Each row is a point. The points of each table are mixes of a few directions, plus a little noise. How many directions does each table use, and how many do they share? Where both have some left over, give the other angles between the two spaces (their principal angles), to ten degrees, smallest first.

First (7 x 2)
-35  -9
3  1
76  22
56  18
11  4
-81  -26
-29  -11
Second (5 x 2)
22  -40
-21  40
-6  12
32  -67
-29  54
Directions: first 1, second 1, shared 0; angles 80

First (8 x 4)
17  -34  -52  30
-59  -1  -63  65
-16  -13  7  -18
2  5  1  3
6  69  42  8
27  -55  -22  -17
-45  32  63  -44
68  -3  24  -27
Second (5 x 4)
-58  -11  4  99
2  2  -13  -7
1  -10  52  18
39  6  7  -63
14  12  -49  -47
Directions: first 3, second 2, shared 1; angles 70

First (10 x 9)
-36  44  -47  20  98  -6  -55  -18  -17
6  -12  9  -5  -18  3  14  2  7
20  -25  25  -12  -53  -1  31  10  12
-36  41  -45  19  92  -7  -53  -18  -16
30  -34  36  -15  -71  5  40  14  13
-12  14  -18  6  33  -3  -17  -6  -8
46  -55  57  -25  -114  4  63  21  21
-45  55  -56  25  115  -6  -65  -20  -20
-3  -1  -1  -2  4  0  -2  -2  -1
30  -35  37  -16  -78  3  42  15  15
Second (10 x 9)
-12  27  -35  12  -10  70  31  -40  -11
20  19  12  48  0  25  -53  17  -30
-8  -25  -6  -23  20  -55  -10  8  6
38  -32  63  1  67  98  -89  73  20
-10  -4  -21  3  8  -55  -14  -5  -17
-20  -14  -14  -50  -11  -8  72  -26  34
1  -19  32  -35  -26  -50  39  10  35
18  80  -2  80  -77  98  31  -38  -32
-8  -14  -14  -8  15  -61  -16  5  -7
-16  -20  -19  -25  15  -65  5  -3  3
Directions: first 1, second 4, shared 0; angles 30

First (9 x 12)
6  -33  -25  -4  -7  49  16  17  -38  -35  -19  -53
-22  -6  -61  47  5  90  62  18  -47  33  -21  -68
-11  26  4  14  5  -17  2  -8  19  38  9  25
37  -41  40  -69  -11  -44  -56  3  5  -99  -2  9
-2  -16  -27  10  -1  49  24  12  -29  -8  -14  -40
5  36  54  -19  4  -98  -47  -26  61  21  29  87
15  -42  -18  -19  -6  46  7  18  -40  -57  -21  -54
1  31  36  -7  4  -65  -29  -19  44  23  20  62
-28  50  -6  46  11  -12  22  -14  26  86  15  34
Second (10 x 12)
27  -18  20  -3  16  27  -14  4  -3  -37  27  -20
15  -5  -41  19  18  -34  -18  27  38  8  -53  -21
73  54  -5  54  42  45  -14  -51  -20  49  35  -62
48  -20  -63  -28  -22  -9  -20  0  -44  -39  -90  -82
-17  11  -17  4  -8  -21  7  2  8  24  -22  11
-18  10  27  -24  -29  27  23  -35  -52  2  34  16
8  -69  81  -33  22  51  -19  35  11  -114  84  14
-112  -6  35  -28  -42  -38  43  20  24  23  20  119
-1  21  -3  20  9  -4  3  -8  11  32  6  6
-23  22  -33  19  -4  -41  8  7  26  51  -41  17
Directions: first 2, second 4, shared 1; angles 60
